Each row is a point. Any point is a mix of the corners, with weights that add up to 1. It lies inside the corners' shape when no weight is negative. Is each point inside? If not, which corners have a negative weight?
In the rows, zero is written as 128.

Corners:
(1): [127 102  55]
(2): [149 108  99]
(3): [ 94 164 165]
(4): [ 97 108 161]
Points:
[102 118 145] => inside
[144 110 102] => inside
[103 117 147] => inside
[111 110 115] => inside
[110 144 143] => inside

Corners:
(1): [171 106 154 123 115 113]
(2): [ 97 106  48 100 101 147]
(3): [166 205 100 126 151 110]
(4): [120 155 128 139 161 132]
(5): [132 106 152 131 144  82]
(6): [101 112 178 166 122  83]
(7): [133 175 155  76 118 139]
Points:
[115 127  97 114 116 128] => inside
[120 157 111 107 145 126] => outside (1, 6)
[110 121 162 153 124  93] => inside
[128 128 104 148 135 124] => outside (5, 7)
[157 145 101 134 154 112] => outside (6, 7)
[145 170 147 135 152 109] => outside (2)

Corners:
(1): [ 80 139 112  72 104 120  73 110 143]
(2): [ 79 137  72 122  85  98  92 175  80]
(3): [156  99 140 151 126 127 148 138  93]
(4): [ 87 105  96 150 116 117  78 167 120]
(5): [ 52 163 106  91  97  82  87  94 157]
(6): [111  90 118 146 123 185 150 111 128]
(7): [ 97 106 141 116 138 139 151 144 133]
(8): [183 146  95 100 133 131 162 103 174]
(9): [126 149 125 124 153 145 128 115 121]
(10): [129 139 139 139 108 149 138 155 129]
Points:
[ 82 152 100  96  90  89  88 143 150] => outside (3, 6, 9)
[ 99 128  99 129 106 118 106 155 108] => inside
[137 128 135  76 150 156 152  40 172] => outside (2, 4, 10)
[117 115 110 146 118 124 124 152 107] => outside (1)
[ 87 133 108 133 106 120  91 147  95] => outside (7, 8)
[ 81 143  95 104  96 111  88 153 130] => outside (3, 6, 9)
[ 97 127 120 108 120 127 119 129 132] => inside
[107 116 117 134 119 134 119 146 123] => inside
[131 136 113 121 130 135 130 125 136] => inside

Corners:
(1): [109  71  77  81 108  73 106  95  93 149 161]
(2): [141 160 135 142 108  84 103 132 138 182 154]
(3): [137 107 195 126  74 113  78 188 115 121 115]
(4): [124 103 158 113  95 171 106 134 161  53 155]
(5): [152 102 163 168  99 106  72 152  60 158 124]
(6): [121 148  94  93 144 158 129 111 141  61 151]
(7): [110 172  76 175 121 135 110  96 158 137 100]
(8): [138 112 151 108 128 105  85 138 162 131 120]
(9): [166 122 106 134  91 149 104 106 133 119  95]
(10): [121 139 137 130 150 161 163 116 124 163 139]
(11): [152 115 158 172 144  95 149 111  92 150  81]
(12): [167 105 138 149 133 139 172 160 121 162 137]
Points:
[137 121 136 133 122 110 115 129 117 152 121] => outside (4)
[142 114 142 127 119 127 118 134 116 135 133] => outside (7)
[140 111 144 120 113 129 110 138 119 132 142] => outside (7, 11)
[144 112 154 150 104 114  92 145  93 144 122] => inside
[132 121 122 125 112  96 109 122 119 154 142] => inside

Corners:
(1): [165 152 142 152  83 133 136 135 109 166  97 150 101 136]
(2): [ 65 110  87  98 159 132 142  85 125  99 133 122 153 137]
(3): [106 124 107 147 129 158 100 101 172  97 162 137 125  84]
(4): [ 81  86 123 142 133 127  80 133 127 103 170 174 156  43]
(5): [113 131 177 149 140 107 166 106 162 112 168 145  77 122]
(6): [161 152 113 140 102 125 195 119  79 147 131 125 120  99]
(7): [ 57 137 103  79 146 156 138 125 149 116 144 118 179  65]
(8): [144 160 118 142  92 138 199 173 100 124 138 150 111 150]
(9): [ 93 108 150 148 154 162 110  91 150 131 155 170 166  95]
(10): [128 196 128 180 115  93 176 127 110 124 119 136 112 137]
(11): [185 200 144 140 128 130 127 145  90 130 134 146 112 127]
(12): [110 130 172 132  90 133 106 100 151  92 182 138 145 103]
(13): [159 136 158 168 116 146 153 151  98 119  98 106 120 131]
(14): [152 161 137 165  95 137 118 169  98 160 171 109 116 122]
(15): [135 200 170 151  83 185 124 139  67 134 124 117  78 127]
Points:
[120 132 137 137 121 142 117 123 120 128 148 130 134 100] => outside (8, 10)
[127 150 137 138 109 143 136 130 116 135 130 134 123 114] => inside
[146 157 134 147 100 145 136 139 100 136 136 137 130  95] => outside (2, 5)
[126 148 121 130 120 143 145 138 112 126 137 127 122 111] => outside (9, 10, 12)
[106 126 146 152 122 146 123 124 136 122 144 138 133 114] => outside (6, 11)
